Each row is a point. Examples show where two turns around zero, p and q, send a point. Write where each new point lands after one turn and then the other. Backwards means that the second turn is done in reverse. Each puzzle has new turns, and all numbers are rounded.

Turn p:
[-23  11 -28] => [ -8  29 -23]
[-15 -34 -51] => [-36  -4 -52]
[51 29 60] => [ 57 -27  55]
[-14  -6  19] => [-14   3  20]
Turn q:
[ 32   0 -34] => [ 38  13 -24]
[-42  46  41] => [-31   5  68]
[28  6 24] => [ 20 -29  13]
[-17 -52 -30] => [-26   9 -56]
Where do these land?
p, then q: [-48 -36  -1] => [-49  29  20]
q, then p: [41 -9 39] => [-24 -52  -2]
q, then p backwards: [ 2 50 19] => [ 0 20 50]
p, then q: [  5  -4 -57] => [ 17  47 -28]

Turn p:
[-15  16   3] => [ 5 10 19]
[-43  -3 -37] => [-46  16  29]
[ 9 65 44] => [71 28 20]
[ 53 -40  -9] => [ -9 -24 -62]
[ -4 -39   0] => [-22 -32  -6]
Turn q:
[72 20 28] => [59 53 -8]
[-10  35 -14] => [-24  15 -26]
[  9 -41 -42] => [ 22 -53 -16]
[-50 -22  -5] => [-37 -35  21]
[-20   8  32] => [-19  19  28]
Where do these land?
q, then p backwards: [33 -7  7] => [13 24 21]
p, then q: [-97  -9  -4] => [-29  29  88]
p, then q backwards: [ -9 -14  18] => [ -6 -23  -5]
q, then p: [ 37 -10 -21] => [ -9   8 -42]
p, then q: [36 40  0] => [ 15  23 -46]

Turn p:
[-20 -12   5  14] => [  8 -14  22  -8]
[-31  30  19 -17] => [-23  30  33   0]
[  6 -53  14 -41] => [ 16   8 -22 -62]
[  5 -58  16  10] => [ 44 -21  -4 -36]
[49 40 16 -9] => [  6  43 -31  38]
[ -9  55 -71  43] => [-53 -47   3  70]
Turn q:
[  5 -31 -31 -29] => [  1  34 -40  -1]
[ 4 41 43  1] => [-14 -12  54 -15]
[ 31  22  36 -18] => [ -3  11  38 -39]
[-14  -6 -72  57] => [ 53 -19 -33  66]
[ 13 -13  56  -2] => [-18 -22  11 -50]
[-61   3 -49  24] => [ -8 -15 -24  76]
[ 23 -16  16 -32] => [ -9  23  -6 -38]
Where do these land?
p, then q: [-45 -23 -33  25] => [-34 -17 -41 -34]
q, then p: [-38   8  11  49] => [ 43 -38   8 -25]
q, then p: [ 18  21  33 -59] => [-31  56  34  -6]
q, then p backwards: [ 50 -20  54 -51] => [-36 -39  21 -72]
q, then p: [-15  -2 -38  33] => [ 25 -36 -16  24]
q, then p: [-17   6 -41  24] => [ 24 -31  -7  31]
q, then p: [ 47   9  14 -21] => [-13  50 -15  -1]

Turn p:
[-17   4 -26  41] => [-22   6 -19  42]
[ 14   5 -29   1] => [  4 -14 -29   5]
[-23 -57  39 -13] => [-20 -23  67 -10]
[-37  41 -31 -41] => [-38  22 -43 -44]
[ 20  15 -25 -14] => [ 13  -9 -33 -12]
[-22  43   7  13] => [ -9  48 -14   4]
[ 66 -51  65  15] => [ 73 -30  70  17]
Turn q:
[-10   9  85  38] => [ 57 -41  32  54]
[-31 -29  24 -29] => [-30 -46   2  15]
[-17  -9 -35  10] => [-29  29   1   5]
[ 45  10 -39 -29] => [  1  20 -35 -54]
[-31  11 -23 -19] => [-34   4  23 -17]
[ 66 -24  12  50] => [ 56  25 -54  30]
[-22  32 -25 -21] => [-21  10  31 -33]
Where do these land?
q, then p: [-53 -29 -19  29] => [-30  49  13  38]
q, then p: [ 12   4 -27 -17] => [-13   2 -16 -27]
p, then q: [ 85   5  23 -24] => [ 36  -7 -77 -34]
q, then p: [-34   5  55 -22] => [  2 -29  60  17]
p, then q: [-10  15 -32  34] => [-9 45 16 14]
